Rows are points. A path goes straight from each point to the next, and from the last back to the first. The post is the endless flat space through its rows: a point in 2 columns, a line in 3, a plane in 4, and so on, so that a path can go around it. Count how often the path circles the post. Going back the other way cancels.
In the rows, zero is written as 128.

Post:
[[112 120 172]
 [153 153 104]]
Path (7 x 3):
[[214 151 115]
 [139 106 144]
 [167 100 144]
 [145 139 198]
 [120 183 157]
 [124 180  94]
 [141 163 174]]
Times around: 0

Post (3 x 4):
[[125 144 138  77]
 [122 105 157 223]
 [149 120 125 111]]
Path (14 x 4):
[[173 128 153 153]
 [161 173 103 161]
 [137 141 159 143]
 [149 106 161 167]
 [116 104 169 141]
 [ 71 113 125 109]
 [138 141  81 118]
 [117 119  98 104]
 [ 68  88 149 164]
 [ 92 164  95 141]
 [128 174 109 158]
 [143 140 159 163]
 [201  79 165 183]
 [103 152 238  97]]
Times around: 1

Post (7 x 8):
[[ 68 102 208  85 176 167 140 146]
 [190 159 166 113 137  80 144 170]
 [152 106 156 161  74 135  98 117]
 [117 100 140 116 122 109 133 100]
 [180 162 112  95 110  66  87 175]
 [ 91 142 132 106 143 164 185 110]
 [137 154 176 152 138 110 106 132]]
Path (26 x 8):
[[143  92 164 109 116 109 148 163]
 [156 153 152 143 184 150 170 190]
 [196 127 119 111 121 109 132 148]
 [167 165 110 103 145 100 139  99]
 [129 120 178 122 140  71 122  76]
 [114 149 197  93 128  93 120 145]
 [ 41 138 147  72 152  36  59 131]
 [ 95 149 162 112 147  93 144 178]
 [174 151  88 111 139  74 189 165]
 [160  93 176 110 137 120 132 147]
 [118 140 146 128 146 176 120  88]
 [131 160 152  78 115 134 115 116]
 [124 119 172 135 126  75 158  85]
 [141  64 188 166  77  92  79 143]
 [139 118 120 100 167 129 147 197]
 [131 149 134 102 141 140 108 163]
 [163 101 168  65 158 149  56 170]
 [ 96 123 202  87 133 163  81 132]
 [106 119 189 150 116 142 157  86]
 [ 80 146 150 128  92 154  97 173]
 [106 148 194 160 176 120 153 195]
 [194  98 137 158 105  93 148  95]
 [168 147 102 163 144 123 132  55]
 [185 178 114  71 116 114 117 155]
 [ 93  85 204 170  95 153 105  64]
 [ 87 164 132  78 159  85  95 155]]
Times around: 4

Post (8 x 9):
[[ 95 127  66 103 130 130 175  80  90]
 [153 115 106  93 185 135 169 100  65]
 [ 91 116 193 115 133 138 114 121 143]
 [ 80  81  99  62  95 117 143 120 108]
 [ 65 111 182 156 158  86  59  85 163]
 [120  88 125 192 167 122 135 125 130]
 [140 125 149  87  66  85 111 118 128]
 [100  99 153 100 146 101 194 166 119]]
Path, 19 rows:
[[ 94 128 117  87  93 155 174 130  66]
 [ 54  71 103 138 134 183 169 115  97]
 [125  76 177 170 137  88 187 136 162]
 [ 92 115 214 117 138  87 119 119 173]
 [ 68  91 150  84 128 164 160  73  90]
 [100  87 152 165 179 110 109 105 103]
 [167  76 113 160 135 121 131 163 100]
 [120 139 130 132 164 108 109 139 136]
 [ 92  53  98 116 147 114 131 130 137]
 [104  60 143 124 104 122 151 109 150]
 [129  44  97  89 119 159 129 105  74]
 [118 133 108  72 104 102 115  84  53]
 [ 63 131 132  91  92 144 141  97  91]
 [ 80  98 170 114 111 130 181 145 118]
 [104 127 170 174 127  91 103 116 130]
 [ 65 104 114  98  79 109 134 161 100]
 [123 114 163 126 101 147 167 127  91]
 [ 90  38 103  54 107 123 165  90  82]
 [ 60  63 128 106  76  93 114 126 115]]
Times around: 1
